Each row of a before or after table is a point. The points were changed in one or more steps. Then noise was added and the rows were shuffled. The steps act on how far a point lies along the listed directions, d1 being the first. What was done? A step turns or swaps two directions, mirrors them in a line or flattens them onto one, adds a multiple of one to another, or multiplies one. Angles are multiples of 10 degrees, from the lower direction toward the higher: turns from -170 to 170, lines from 10 to 170 but not 90. Use the fewest steps. Two steps may share a direction if one is a turn and the other turns, adds or multiplies; they go together, in the order done. Otherwise the lowest direction goes first.

Directions:
(1): [0.34 0.39]
(2): [ 0.39 -0.34]
Before, 12 rows:
[[-0.54 -0.18]
 [-0.14 -0.54]
 [ 0.22  0.38]
 [ 0.20  0.58]
 [ 0.11 -0.65]
 [-0.12  0.24]
 [-0.17  0.26]
 [-0.12  0.66]
 [-0.43 -0.03]
 [-0.17  0.55]
 [ 0.51 -0.13]
 [ 0.49 -0.01]]
After (12 x 2):
[[ 0.00  0.57]
 [-0.62 -0.11]
 [-0.06  0.49]
 [-0.47 -0.01]
 [ 0.58 -0.24]
 [-0.01 -0.58]
 [ 0.61 -0.02]
 [ 0.48  0.46]
 [-0.13  0.27]
 [-0.10  0.26]
 [ 0.30  0.28]
 [-0.23 -0.39]]
Steps: add 0.3 times d1 to d2

Directions:
(1): [-0.34 -0.01 -0.65  0.04]
(2): [ 0.24 -0.28 -0.08  0.63]
(3): [-0.32  0.51  0.19  0.37]
(4): [-0.51 -0.45  0.28  0.03]
Before:
[[-0.22 -0.76 -0.20 -0.28]
 [ 0.24  0.29 -0.19  0.28]
 [-0.14 -0.57 -0.70  0.23]
 [ 0.52  0.21  0.11 -0.07]
 [-0.07 -0.06  0.35  0.33]
 [-0.27  0.29 -0.50 -0.08]
 [ 0.46 -0.85 -0.20  0.26]
 [-0.69  0.09 -0.12  0.05]
 [-0.36  0.38 -0.30 -0.20]]
After:
[[ 0.38  0.35  0.17 -0.14]
 [-0.59 -0.20 -0.28  0.05]
 [-0.10  0.05  0.20  0.42]
 [-0.39  0.14 -0.38 -0.29]
 [-0.22  0.09 -0.51 -0.31]
 [ 0.26 -0.69 -0.58  0.08]
 [ 0.07 -0.84  0.07 -0.24]
 [ 0.76 -0.62  0.05  0.30]
 [ 0.20  0.36 -0.23  0.16]]
Steps: turn d1 and d3 by -30 degrees; turn d2 and d4 by -20 degrees

Directions:
(1): [-0.61 -0.38  0.10  0.20  0.22  0.12 -0.26 -0.61]
(2): [-0.02  0.61 -0.03  0.66 -0.01  0.18  0.39 -0.29]
(3): [ 0.02  0.64 -0.11 -0.35  0.35 -0.34 -0.46 -0.30]
(4): [ 0.39  0.04  0.67  0.10 -0.48  0.05 -0.39 -0.27]
(5): [ 0.29 -0.07  0.42 -0.38  0.51  0.22  0.51 -0.29]
(6): [-0.44  0.13  0.62  0.13  0.15 -0.53  0.15  0.38]
Before:
[[-0.47  0.49 -0.48 -0.12  0.39 -0.32  0.06  0.25]
 [ 0.12 -0.11  0.25  0.20 -0.39  0.20 -0.25 -0.35]
 [ 0.20  0.37  0.41 -0.34  0.20 -0.08 -0.09 -0.12]
 [-0.37  0.00 -0.57 -0.20  0.72 -0.46  0.16 -0.04]
 [-0.16 -0.42  1.16  0.19 -0.24 -0.29  0.11  0.59]
 [-0.28 -0.15 -0.47 -0.13  0.36  0.13  0.57  0.49]
 [ 0.12  0.15  0.49  0.37  0.12  0.12 -0.07 -0.95]
 [ 0.31  0.06  0.57  0.64 -0.16  0.02  0.20 -0.18]]
After:
[[-0.39  0.00 -0.71 -0.07  0.49 -0.54  0.07  0.17]
 [ 0.19  0.49  0.05 -0.24 -0.07 -0.15 -0.46  0.01]
 [-0.38  0.21 -0.71  0.10 -0.05 -0.16  0.10  0.52]
 [ 0.78  0.13  0.93 -0.45  0.02 -0.13  0.28  0.49]
 [ 0.48  0.11  0.47  0.58 -0.23  0.08  0.27 -0.11]
 [-0.15  0.23  0.50  0.68 -0.21 -0.20 -0.18 -0.54]
 [-0.18 -0.01 -0.49 -0.37  0.55  0.16  0.52  0.26]
 [-0.01 -0.12  0.43  0.23 -0.27  0.14 -0.11 -0.29]]
Steps: turn d1 and d6 by 50 degrees; multiply d6 by 0.7; add -0.7 times d2 to d5; turn d3 and d5 by -60 degrees

Directions:
(1): [ 0.53 -0.45  0.01  0.19 -0.14  0.02  0.20  0.28  0.23  0.83 -0.28]
(2): [ 0.02  0.80  0.60 -0.26  0.15  0.04 -0.16  0.43 -0.01  0.30 -0.30]
(3): [-0.26 -0.09 -0.09 -0.08 -0.16 -0.31 -0.64  0.39  0.59  0.17  0.57]
(4): [-0.67 -0.13 -0.21 -0.58 -0.36 -0.25  0.52  0.26 -0.15  0.22 -0.18]
(5): [-0.28  0.31 -0.28 -0.11 -0.02  0.49 -0.16 -0.70  0.10  0.66  0.13]
Before, 8 rows:
[[ 0.25  0.25  0.36 -0.05  0.24 -0.08 -0.73  0.67  0.51 -0.37  0.40]
 [ 0.33  0.04 -0.01  0.23  0.15  0.37 -0.25 -0.46  0.31  0.37 -0.27]
 [ 0.20  0.02 -0.03  0.33  0.13  0.22 -0.20 -0.29  0.26 -0.01  0.00]
 [-0.03  0.16  0.24 -0.33 -0.07  0.28  0.03  0.32  0.26  1.20 -0.42]
 [-0.44 -0.06 -0.34 -0.20 -0.13 -0.12 -0.08 -0.21  0.08 -0.17  0.25]
 [-0.81 -0.09 -0.44 -0.25 -0.24  0.14  0.37 -0.09 -0.21 -0.36  0.07]
 [-0.16  0.47  0.30  0.01  0.33 -0.06 -0.01  0.56 -0.06 -0.21 -0.08]
 [-0.41 -0.33  0.02 -0.23 -0.22 -0.40  0.20  0.38  0.07 -0.23  0.06]]
After, 8 rows:
[[ 0.38 -0.90 -0.68  0.83  0.00  0.34 -0.10 -0.57  0.16 -0.53  0.48]
 [-0.09  0.11  0.39 -0.30 -0.04 -0.36  0.16  0.70  0.08 -0.08 -0.63]
 [-0.24 -0.25 -0.04 -0.14 -0.21 -0.18  0.33  0.26  0.11 -0.02 -0.26]
 [-0.65  0.46 -0.17  0.01  0.30  0.14 -0.08 -0.14 -0.09 -0.20  0.16]
 [-0.68  0.29 -0.19 -0.65 -0.11  0.24  0.11 -0.08 -0.03 -0.08  0.03]
 [ 0.32 -0.73 -0.40  0.38 -0.05 -0.12  0.05 -0.28  0.03 -0.36  0.22]
 [ 0.12 -0.08 -0.10  0.30  0.11  0.34 -0.26 -0.65  0.17  0.14  0.12]
 [ 0.30  1.51  1.46 -0.30  0.58  0.09 -0.54  1.04 -0.02  0.05 -0.59]]
Steps: turn d1 and d2 by 60 degrees; multiply d2 by 2; multiply d3 by 0; turn d4 and d5 by 170 degrees

Directions:
(1): [-0.27  0.52 -0.20 -0.18 -0.43  0.36  0.47  0.37 -0.74 -0.26 -0.08  0.36
  0.18 -0.07]
(2): [ 0.21  0.20  0.13 -0.64 -0.32  0.17 -0.19 -0.01  0.29 -0.34 -0.05 -0.28
  0.30  0.92]
(3): [-0.56  0.58  0.62  0.08  0.11 -0.56  0.33  0.20  0.31 -0.23 -0.03 -0.42
  0.07 -0.15]
(4): [ 0.04 -0.56 -0.03  0.51 -0.32 -0.28 -0.02  0.75  0.01 -0.17  0.43 -0.04
  0.56  0.18]
(5): [-0.04 -0.13 -0.04 -0.86  0.60 -0.10 -0.37  0.36 -0.20 -0.10  0.30 -0.06
  0.33 -0.48]
Before (12 x 14):
[[ 0.37 -0.25  0.27  0.22  0.11  0.04 -0.10 -0.29  0.75  0.13 -0.15 -0.37
  -0.25  0.16]
 [-0.10  0.51  0.36 -0.79  0.44 -0.37 -0.15 -0.04  0.49 -0.27 -0.22 -0.65
   0.11 -0.05]
 [ 0.69  0.02 -0.50 -0.55 -0.13  0.62  0.21  0.39 -0.71  0.00 -0.02  0.41
  -0.06  0.12]
 [-0.34  0.25  0.47  0.28  0.06 -0.36 -0.05  0.16  0.16 -0.23  0.10 -0.19
   0.08  0.03]
 [ 0.10 -0.28  0.22  0.68  0.13 -0.59  0.00  0.07  0.36 -0.07  0.23 -0.44
  -0.14  0.08]
 [-0.12  0.49  0.56 -0.06  0.23 -0.29  0.15 -0.61  0.36 -0.05 -0.34 -0.15
  -0.48 -0.01]
 [ 0.35 -0.82 -0.80  1.25 -0.16  0.92  0.07 -0.56 -0.29  0.68 -0.09  0.76
  -0.53  0.04]
 [ 0.34 -0.36 -0.77 -0.22  0.00  0.48 -0.10  0.24 -0.50  0.35  0.16  0.29
  -0.15 -0.11]
 [-0.12 -0.13 -0.17  0.50  0.18  0.21  0.31 -0.29 -0.33 -0.07 -0.17  0.42
  -0.46 -0.98]
 [-0.27  0.31 -0.09 -0.13  0.14 -0.20  0.26  0.08 -0.09 -0.32  0.04  0.01
  -0.02 -0.19]
 [-0.21  0.47  0.16 -0.08 -0.19  0.18  0.46 -0.03 -0.23 -0.03 -0.33  0.36
  -0.13 -0.08]
 [-0.27 -0.14  0.21  0.17 -0.01 -0.60 -0.01  0.64  0.03 -0.09  0.19 -0.12
   0.40  0.32]]
After (12 x 14):
[[ 0.39 -0.05 -0.35 -0.54 -0.12  0.47 -0.12 -0.40 -0.61  0.00 -0.17  0.61
  -0.23 -0.09]
 [ 0.16 -0.36 -0.21  0.19 -0.10  0.20 -0.28  0.15 -0.30 -0.10  0.16  0.19
   0.20  0.23]
 [ 0.65 -0.04 -0.50 -0.03 -0.62  0.63 -0.13 -0.36  0.02 -0.04 -0.39  0.16
  -0.07  0.80]
 [ 0.20 -0.36  0.06 -0.38  0.48  0.03 -0.35 -0.20  0.26  0.29 -0.03  0.18
  -0.10 -0.26]
 [-0.21 -0.22 -0.09  0.48  0.51 -0.13  0.15 -0.27 -0.13  0.03 -0.11  0.31
  -0.51 -1.39]
 [ 0.06  0.44 -0.08 -0.43 -0.33  0.60  0.36  0.30 -0.38 -0.26 -0.11  0.14
   0.11 -0.06]
 [ 0.32  0.30  0.65 -0.20  0.52 -0.64  0.14 -0.02  0.81  0.07 -0.19 -0.68
  -0.40  0.09]
 [ 0.07 -0.43 -0.13  0.36 -0.33 -0.27 -0.06  0.55 -0.12 -0.02  0.15  0.14
   0.39  0.54]
 [-0.36  0.42  0.38  0.26  0.32 -0.52  0.23  0.00  0.41  0.21 -0.10 -0.50
  -0.44 -0.15]
 [-1.24  0.67  0.55 -0.09  1.06 -0.38  0.49  0.42 -0.31 -0.06  0.23 -0.13
  -0.10 -1.43]
 [ 0.24 -0.40 -0.41  0.18  0.15  0.02 -0.14 -0.20  0.17  0.01  0.06  0.16
  -0.21  0.05]
 [ 0.07 -0.14 -0.34  0.27 -0.29  0.04  0.24  0.51 -0.72 -0.25  0.28  0.13
   0.12 -0.09]]
Steps: turn d1 and d5 by 160 degrees; multiply d2 by 1.3; mirror d3 and d4 in the line at 80 degrees
